Rows are points. Two turns around zero, p and q, are shown by what they do to some points. Where does a point land after both, in the order given? Backwards means that the second turn is done in reverse. Each puzzle has new turns, and all numbers are rounded.

Turn p:
-0.014, -0.053, -0.033 => -0.024, -0.052, 0.028
0.024, 0.018, 0.009 => 0.027, 0.013, -0.009
-0.039, -0.027, -0.037 => -0.045, -0.040, 0.001
0.015, 0.032, 0.054 => 0.023, 0.060, 0.001
0.014, 0.030, 0.008 => 0.019, 0.020, -0.021
Turn q:
0.020, 0.011, -0.025 => 0.017, 0.013, -0.026
-0.026, 0.001, 0.009 => -0.024, 0.001, 0.013
-0.021, 0.017, 0.066 => -0.011, 0.011, 0.070
-0.012, 0.026, -0.017 => -0.013, 0.028, -0.013
0.040, -0.056, -0.033 => 0.032, -0.054, -0.043
Where do these land?
q, then p: -0.002, -0.046, 0.003 => -0.010, -0.023, 0.039
p, then q: 0.028, -0.040, -0.047 => 0.017, -0.065, 0.005
p, then q: -0.030, 0.061, -0.021 => -0.030, 0.023, -0.060
p, then q: -0.001, 0.042, 0.027 => 0.006, 0.046, -0.019
p, then q: 0.001, 0.014, 0.034 => 0.008, 0.035, 0.007
p, then q backwards: 0.005, -0.032, 0.004 => -0.003, -0.010, 0.031

Turn p:
-0.010, -0.013, -0.045, 0.042 => -0.042, -0.023, -0.028, 0.032
-0.049, -0.048, -0.034, 0.018 => -0.078, -0.011, -0.005, -0.007
0.054, -0.004, 0.031, 0.000 => 0.041, -0.003, 0.039, 0.026
0.017, 0.015, 0.001, -0.034 => 0.032, -0.012, 0.003, -0.022
0.037, 0.027, 0.032, -0.012 => 0.054, 0.011, 0.013, 0.007
-0.049, 0.023, 0.014, -0.013 => -0.008, 0.038, -0.024, -0.035
Turn q:
-0.002, 0.013, -0.008, -0.045 => 0.031, 0.027, -0.017, -0.016
0.036, -0.004, -0.005, 0.033 => 0.005, -0.029, 0.025, 0.030
-0.008, -0.037, 0.038, 0.034 => -0.041, -0.036, 0.023, -0.022
-0.004, 0.015, -0.037, -0.055 => 0.045, 0.030, -0.042, -0.004
0.001, 0.035, 0.006, -0.029 => 0.020, 0.041, 0.005, -0.005
-0.019, -0.020, 0.003, -0.032 => 0.005, 0.002, -0.023, -0.035
-0.005, -0.003, 0.002, 0.094 => -0.065, -0.035, 0.026, 0.052
Where do these land?
q, then p: -0.002, 0.064, -0.006, 0.015 => 0.018, 0.038, -0.038, 0.033
p, then q: 0.008, -0.024, 0.051, 0.046 => -0.045, 0.027, 0.046, 0.022
q, then p backwards: -0.039, 0.025, 0.034, -0.015 => -0.050, -0.008, 0.030, -0.005
q, then p: -0.023, -0.020, 0.014, -0.064 => 0.035, -0.043, -0.006, -0.046
q, then p: 0.027, -0.002, -0.039, 0.028 => -0.026, -0.005, 0.011, 0.047
q, then p backwards: 0.019, -0.024, -0.007, -0.023 => 0.018, 0.019, -0.011, -0.027
p, then q backwards: 0.010, -0.019, -0.048, 0.013 => -0.003, -0.035, -0.016, 0.038

Turn p:
0.052, -0.002, 0.031, 0.027, 0.007, -0.018, -0.006, 0.041 => 0.009, 0.015, 0.005, -0.015, -0.004, -0.019, 0.012, 0.074
-0.070, 0.023, -0.026, -0.015, 0.014, 0.021, -0.015, 0.021 => -0.058, -0.023, 0.032, 0.011, 0.013, 0.020, -0.029, -0.035
-0.021, -0.040, 0.032, -0.011, 0.022, 0.010, 0.010, -0.003 => 0.033, -0.029, 0.017, 0.021, 0.026, 0.024, 0.000, 0.005
0.017, 0.026, 0.003, -0.003, -0.051, 0.004, -0.041, 0.017 => -0.019, 0.027, 0.030, -0.032, -0.044, -0.003, 0.024, 0.000
0.046, 0.019, -0.016, -0.018, 0.020, -0.001, -0.006, -0.046 => 0.029, 0.022, -0.037, -0.043, 0.002, -0.010, -0.025, -0.017
0.000, -0.007, -0.083, -0.006, 0.013, -0.005, -0.071, -0.048 => -0.009, -0.049, -0.031, -0.052, -0.054, -0.020, -0.046, -0.054
-0.029, 0.025, -0.012, 0.082, 0.027, 0.018, 0.025, 0.017 => -0.043, 0.011, -0.021, 0.064, -0.013, 0.008, -0.047, 0.036
0.007, 0.004, -0.015, -0.036, -0.043, -0.035, 0.008, 0.035 => -0.028, 0.002, 0.010, -0.021, 0.011, -0.031, 0.059, -0.010
-0.054, -0.018, -0.013, -0.001, 0.012, 0.056, 0.025, -0.001 => -0.020, -0.025, -0.005, 0.038, 0.016, 0.061, -0.012, -0.025
-0.003, -0.009, 0.067, -0.022, -0.015, -0.038, 0.052, -0.019 => 0.055, 0.030, 0.021, 0.037, 0.046, -0.022, 0.039, -0.005
0.052, -0.021, 0.031, 0.004, -0.008, -0.012, 0.018, -0.014 => 0.050, 0.019, -0.019, -0.006, 0.001, -0.008, 0.026, 0.028
Turn q:
-0.015, 0.061, 0.033, -0.027, 0.015, 0.032, 0.013, -0.041 => 0.021, -0.003, 0.069, -0.012, -0.010, 0.047, 0.020, -0.027
0.014, 0.010, 0.031, -0.022, -0.026, -0.006, -0.007, -0.020 => 0.020, -0.029, 0.018, -0.009, -0.023, 0.003, -0.023, -0.014
0.009, -0.022, -0.011, 0.031, 0.016, -0.006, -0.001, 0.148 => -0.037, 0.049, -0.069, 0.018, 0.008, 0.023, -0.038, 0.114
-0.042, -0.016, -0.014, 0.011, -0.036, -0.020, 0.041, 0.003 => -0.014, -0.005, 0.021, 0.051, -0.002, -0.045, 0.008, 0.018
0.021, 0.003, -0.004, -0.024, 0.017, -0.016, 0.037, 0.015 => 0.026, -0.001, -0.002, -0.011, -0.015, -0.004, 0.027, 0.037
0.013, 0.041, -0.021, -0.005, -0.004, 0.009, -0.029, -0.044 => -0.003, 0.018, 0.020, -0.035, -0.019, 0.000, 0.004, -0.053
-0.026, -0.039, -0.013, 0.003, 0.013, -0.021, -0.046, -0.044 => -0.017, -0.023, -0.007, -0.020, 0.052, -0.036, -0.005, -0.041
0.017, -0.015, -0.005, -0.031, -0.008, 0.040, 0.023, 0.007 => -0.011, -0.028, -0.013, 0.005, -0.032, 0.024, 0.031, 0.009
0.009, -0.024, 0.003, 0.062, 0.015, -0.010, -0.030, -0.024 => 0.015, 0.021, -0.037, 0.013, 0.042, -0.011, -0.021, -0.043
Where do these land?
q, then p: 0.011, -0.008, -0.005, 0.025, 0.003, -0.064, -0.024, 0.000 => -0.002, -0.007, 0.004, -0.046, 0.004, -0.054, -0.020, 0.001
p, then q: -0.027, -0.001, 0.010, 0.004, 0.046, 0.009, 0.029, 0.013 => -0.010, 0.021, -0.025, -0.006, 0.047, 0.025, -0.001, -0.003
q, then p backwards: 0.038, 0.024, 0.064, 0.001, 0.001, -0.017, -0.036, -0.036 => -0.003, -0.012, 0.016, -0.031, 0.038, 0.022, -0.041, -0.064
p, then q: -0.053, 0.021, -0.008, -0.037, 0.053, 0.042, 0.005, -0.007 => -0.019, -0.017, -0.002, -0.025, 0.058, 0.046, 0.010, -0.050
q, then p backwards: -0.068, -0.014, -0.016, -0.026, -0.044, 0.066, 0.028, 0.009 => -0.073, -0.012, -0.018, 0.029, -0.039, 0.012, 0.004, 0.067
q, then p: 0.032, 0.012, -0.042, -0.031, -0.010, -0.010, 0.012, 0.030 => -0.039, 0.009, 0.012, -0.004, 0.010, -0.014, 0.052, -0.019
q, then p: 0.024, 0.014, 0.013, 0.017, -0.044, -0.035, 0.031, 0.022 => -0.015, 0.019, 0.011, -0.016, -0.048, -0.034, 0.025, 0.029
p, then q: -0.029, 0.006, -0.033, 0.019, 0.068, 0.039, 0.030, -0.028 => -0.056, 0.025, -0.036, -0.026, 0.041, 0.010, 0.004, -0.051
p, then q backwards: 0.014, -0.009, -0.005, 0.026, -0.027, 0.012, -0.035, 0.028 => 0.010, 0.018, -0.015, -0.042, -0.020, 0.014, 0.018, 0.024
p, then q: 0.022, -0.003, -0.051, 0.014, -0.040, -0.036, -0.012, 0.001 => -0.009, -0.010, 0.023, 0.015, -0.020, -0.069, 0.007, 0.014
p, then q: 0.035, -0.040, 0.072, -0.011, -0.007, -0.005, -0.027, -0.031 => 0.053, -0.015, -0.042, -0.015, -0.060, 0.029, -0.014, 0.015
